Every row gives one point. To make a cloud, some directions were put in groups of two or more. Within a group, all points are equally far from the middle, so they leave a hole (a ring in 2 directions, a hollow ball in 3). The other directions are filled evenly. Then the cloud was stretched, turned, moved and blurred a little. How many holes are there, and how many directions does each take, smallest first?
(in the rows, 128 means zero)

Cloud:
[[102 128]
 [ 72 143]
 [145 142]
 [ 87 163]
 [110 109]
 [137 107]
 [ 96 129]
 [109 148]
 [ 75 136]
 [124 139]
 [118 145]
 [ 74 144]
 [123  88]]
Holes: 0

Cloud, 13 rows:
[[ 90 129]
 [127  92]
 [150 158]
 [123  94]
 [169 126]
 [127  93]
 [102 163]
 [106 104]
 [147 161]
 [143 163]
 [168 130]
 [163 103]
 [116  96]]
Holes: 1 (2)

Cloud, 21 rows:
[[ 95 116  89]
 [ 92 124 160]
 [139 166 104]
 [135 164 140]
 [168 132 116]
 [ 90 107 112]
 [ 94 107 155]
 [171 141 149]
 [116 132  68]
 [140 135 184]
 [ 86 119  99]
 [ 93 102 135]
 [172 144 133]
 [156 108 151]
 [160 121 107]
 [136 121  79]
 [ 92 149 118]
 [159 120 109]
 [166 122 119]
 [109  96 133]
 [166 155 122]]
Holes: 1 (3)

Cloud:
[[142  81 137 160]
 [131 142 146 123]
 [126  79 108 161]
 [121 155 136 118]
 [147 100 147 157]
 [121  77 127 151]
 [128  96 141 164]
 [114 141  93 125]
 [110 147 159 163]
 [145 139 138 138]
 [155  90 156 114]
 [139  72 119 163]
 [125 102 120 191]
 [123 133 100 109]
 [130 151 106 129]
 [ 87 143  95 128]
 [ 64 117 125 141]
 [100 118 108  78]
 [136 150  92 143]
 [101  98 100  91]
 [127 164  98 148]
 [122  86  94 159]
 [133 131  84 132]
 [109  92  98 149]
 [ 99  83 116 132]
 [103  78 137 130]
 [186 112  80 140]]
Holes: 1 (2)

Cloud, 31 rows:
[[106 145 141 124]
 [154  91 163 130]
 [133 101 141 111]
 [182 147 147 154]
 [157 176 109 134]
 [168 121 153  85]
 [122 109 132 155]
 [142 105 141 149]
 [100  76 129 111]
 [125 131 156  94]
 [156 121  79 153]
 [124 143 128 158]
 [167  59 173 145]
 [184 154 100 123]
 [134 163  97 120]
 [134  95 118 146]
 [108  93 111 157]
 [ 86 156 129 148]
 [105  96 124 135]
 [107 110 175 142]
 [184 149 136 158]
 [145 136 115 153]
 [ 78 109 153 121]
 [109  98 134 130]
 [103  81 136 115]
 [187 164 133 154]
 [158 161 135 113]
 [147 125 151 113]
 [110 124  83 130]
 [131  94 117 106]
 [151  85 171 125]]
Holes: 0

Cloud (54 x 6):
[[127 145 179 152 152 143]
 [ 82 103 112  92 126  80]
 [101 119 172 154 123  97]
 [124 148 147 128  68 126]
 [ 57 122 141 125 131 107]
 [134 143 142 136 146  86]
 [111 130 150 118 169 170]
 [113 134 169 159 165 115]
 [ 88 160 129 174 143 121]
 [135 114 107 126 175 130]
 [ 77 129 116 173 118 107]
 [ 95 116 175 105 132 127]
 [153 148  99 121  74 126]
 [130 181 148 165 129 138]
 [127 134  80 126  81 101]
 [147 122 107 135  64 111]
 [111 133  86 166 147 135]
 [143 133 126  81 155 149]
 [121 130 155 179 149 107]
 [119 149 167 122 177 125]
 [114 138 169 123  90  89]
 [132 155 163 127 149 102]
 [123 138  90 184 126 135]
 [143 112 120 154  76 125]
 [115 122 140 186 108  97]
 [118 155 108 187 133 111]
 [132 108 121  69 119 130]
 [114 142 172 133 178 131]
 [114  93 135 128 110  84]
 [116 106 105 137 167 150]
 [125 151 166 127 167 111]
 [128 141  74 123 129 129]
 [ 78 117 163  83 129 108]
 [119 138  81 154 147 134]
 [152 147 152 101  96 122]
 [149 180 141 138 115 135]
 [107 120 175  95 115 115]
 [146 114 117 142 168 135]
 [ 71 118 144 141 171 117]
 [ 60 107 138 126 141 101]
 [114 162 130 159 126 167]
 [145 168 152 116 100 115]
 [ 94 100 110 144 162 129]
 [112 112  89  83 110 123]
 [175 138 110 133 116 123]
 [150 139 104 191 121 135]
 [ 89 114 178 123 137 108]
 [ 93 116 154 147 177 112]
 [131 156  96 104 129 155]
 [126 142 140 142  72 141]
 [100 117 164 112 148 154]
 [141 156 164 103 133 116]
 [105 145 114 194 128 112]
 [130 127  89 129  66 113]]
Holes: 3 (2, 2, 2)

Cloud, 54 rows:
[[133  92 117 104 118  98]
 [175 107 124 143 136 157]
 [143 113 116  82 165 135]
 [137 130 163 101 139  97]
 [139  94 114 170 135 119]
 [124 134 158 165 149 122]
 [159 158 124  92 132 123]
 [141 175 141 131  87  92]
 [122 165 122 121 108 101]
 [137 146 134  92 157 179]
 [136  95 152 119 127  74]
 [136  97 154 139 128  74]
 [147  87 119 148 189 125]
 [173 119 109 102 138 104]
 [136 100 164 157 142 109]
 [138  88 114 159 175 118]
 [127 150 149 109 154 183]
 [149 182 139 133 116 193]
 [171  77 142 120 154  93]
 [117 135 123 115 155 172]
 [127 103 113 150 155 163]
 [157 128 163  94 110 174]
 [147 133 101 155 125  94]
 [173  80 131 136 166 123]
 [174 115 109 109 117  97]
 [127 185 151 132  72 172]
 [154 109 117  98 174 103]
 [127 129 100 109 115 125]
 [142 109 169 145 151 103]
 [152 126 172 122 130 179]
 [137 108 100 127 125  81]
 [177  96 142 103 128  92]
 [125 121 107 110 144 101]
 [140 100 162 127 140  80]
 [131 115 100 112 123  99]
 [160 102 114  84 163 114]
 [176  98 149 140 136 128]
 [147 166 117 155 119 177]
 [144 116 103 170 132 113]
 [167 125 147 155  97 145]
 [147 176 154 166  97 153]
 [138 112 141 169 101 134]
 [162 157 130 151 145 159]
 [168 140 123 132 155 116]
 [124 154 107 134 113 173]
 [145  75 141 124 143  74]
 [170 125 115 147 144 162]
 [171  98 142  85 124 103]
 [130  90 128 142 136 159]
 [143 150 156 135 161 182]
 [137 155 151 127  64 164]
 [163  87 123 140 184 139]
 [161 167 148 144 120 114]
 [121 116 108 115 136 158]]
Holes: 3 (2, 2, 2)

Cloud, 86 rows:
[[120  77  98 127 132 112 110  81]
 [164  96 121 139 135 135 153 146]
 [112 114 117 125 169 180 130 150]
 [114 104 103  96 110 137  92  93]
 [122 116 131  63 180 138 112  98]
 [131 105 125  88 105 176 110 127]
 [110  85  84 104 108 112 110 117]
 [143 101 126  95 187 127 109 103]
 [ 80 110 122 159 106 110 141 154]
 [117 107 179 130  91 106 121 141]
 [119  79 100 120 116 152 145 168]
 [ 91 106 129 156  89 135 133 159]
 [173 127 134 115 103 156 141 133]
 [ 98  86 175 130 113  89  98 128]
 [151 167  94 139 137 122 111 155]
 [150 109 114  97 134  84 134 155]
 [154 126 138 156 151 124 136  92]
 [ 80 132 136 127 160  93 110 123]
 [118 113 112 103 103 162 100 164]
 [ 96  97 175  58 116  99 117 110]
 [ 73 117 130  96 143 126  81 116]
 [168 158 136  87 119 118  81 113]
 [ 94 139  86 154 145  95 121 110]
 [145 128 127 103 115 189 136 144]
 [ 83  72 130 122 121 136 167 140]
 [146 145  96 168 128 167 142 121]
 [ 97 100 121 138 147  53 112 110]
 [167 116 133 135 154 105 100 152]
 [110 124 116  65 150 166 114 106]
 [126 133 125  99 129 126 110 181]
 [ 72 107 109  98 164 128  94 127]
 [115  97  98 162 108  78 132 152]
 [118  97 125 112 163 120 171 152]
 [139 145 155  86 137 140 111 163]
 [145  98 121 155 131 103 165 112]
 [145 109 109 149 133  96 161  91]
 [ 91  96 183  79 109  99 129 101]
 [121 115  59 136 139 123 139 166]
 [119  83 141 113 100 133 167 137]
 [ 98 126 173 104 137 121 120 154]
 [ 79  84 134 141  93  97 126 151]
 [122  83 159 108 142 105 140 152]
 [120 138 129 111 133 159  81 161]
 [121  79 154  79 114  93 121  86]
 [136 107 134 136 135  99 168 144]
 [136 115 117 152 136  72 141 148]
 [154 138 119  72 176 105 101 107]
 [121  91 149 122 109 168 102 105]
 [126  87 170  92 140  94  94  87]
 [ 90 133 152  74 107  91 117 114]
 [148  99  64 131 163 118 140 116]
 [143 139 123 137 103 158 166 120]
 [143 100 111 166 100  75 111 139]
 [100  87  72 112 124 102 131 111]
 [155 151 115 111 133 130 167 141]
 [ 65  97 148 135 129  90 100 114]
 [142 136 124 121 188 114 129  95]
 [ 91 104 108 137 129 141 183 142]
 [104 123 139  87 127 156 172 144]
 [153 128 174 147  97 107 107 101]
 [111 119 113 112  93  77  93  97]
 [162 117 105 106 131 130 163 150]
 [106  83 133 132 106 126 120  74]
 [103  98 168  53 115 125 126 103]
 [182 146 136 112 112 126 116 147]
 [109 146 110 128 121 159 167 113]
 [ 97  88 151 108 151  69 140 110]
 [147 122  69 173 129 106 121 154]
 [141 115 135 142 132 121 172 143]
 [115 139 109 141 167  73 109 110]
 [136  97 153 106 111 103 129 164]
 [137 113 153 101 116 117 124 173]
 [188 139 118 104 129 151 117 110]
 [133 108 130  91 108  84 143 145]
 [110  92 106  95 139  78  78 123]
 [108 135 130  68 127 169 132 106]
 [ 97 110 130 120  77 163 126 132]
 [129  95 163 143 131 102 144 129]
 [ 76  92 143  82 118  97  99 147]
 [115 102 143 107 179 133 150 143]
 [171 128  95 130 151 174 129 142]
 [120 143 157  96 107 139 162 124]
 [105 131 122 137 128 126  74  86]
 [ 93 112 105 119 139 139 124 185]
 [113  89 163 125 109 124 163 128]
 [106 130 174 128 137 113 145 114]]
Holes: 2 (2, 6)
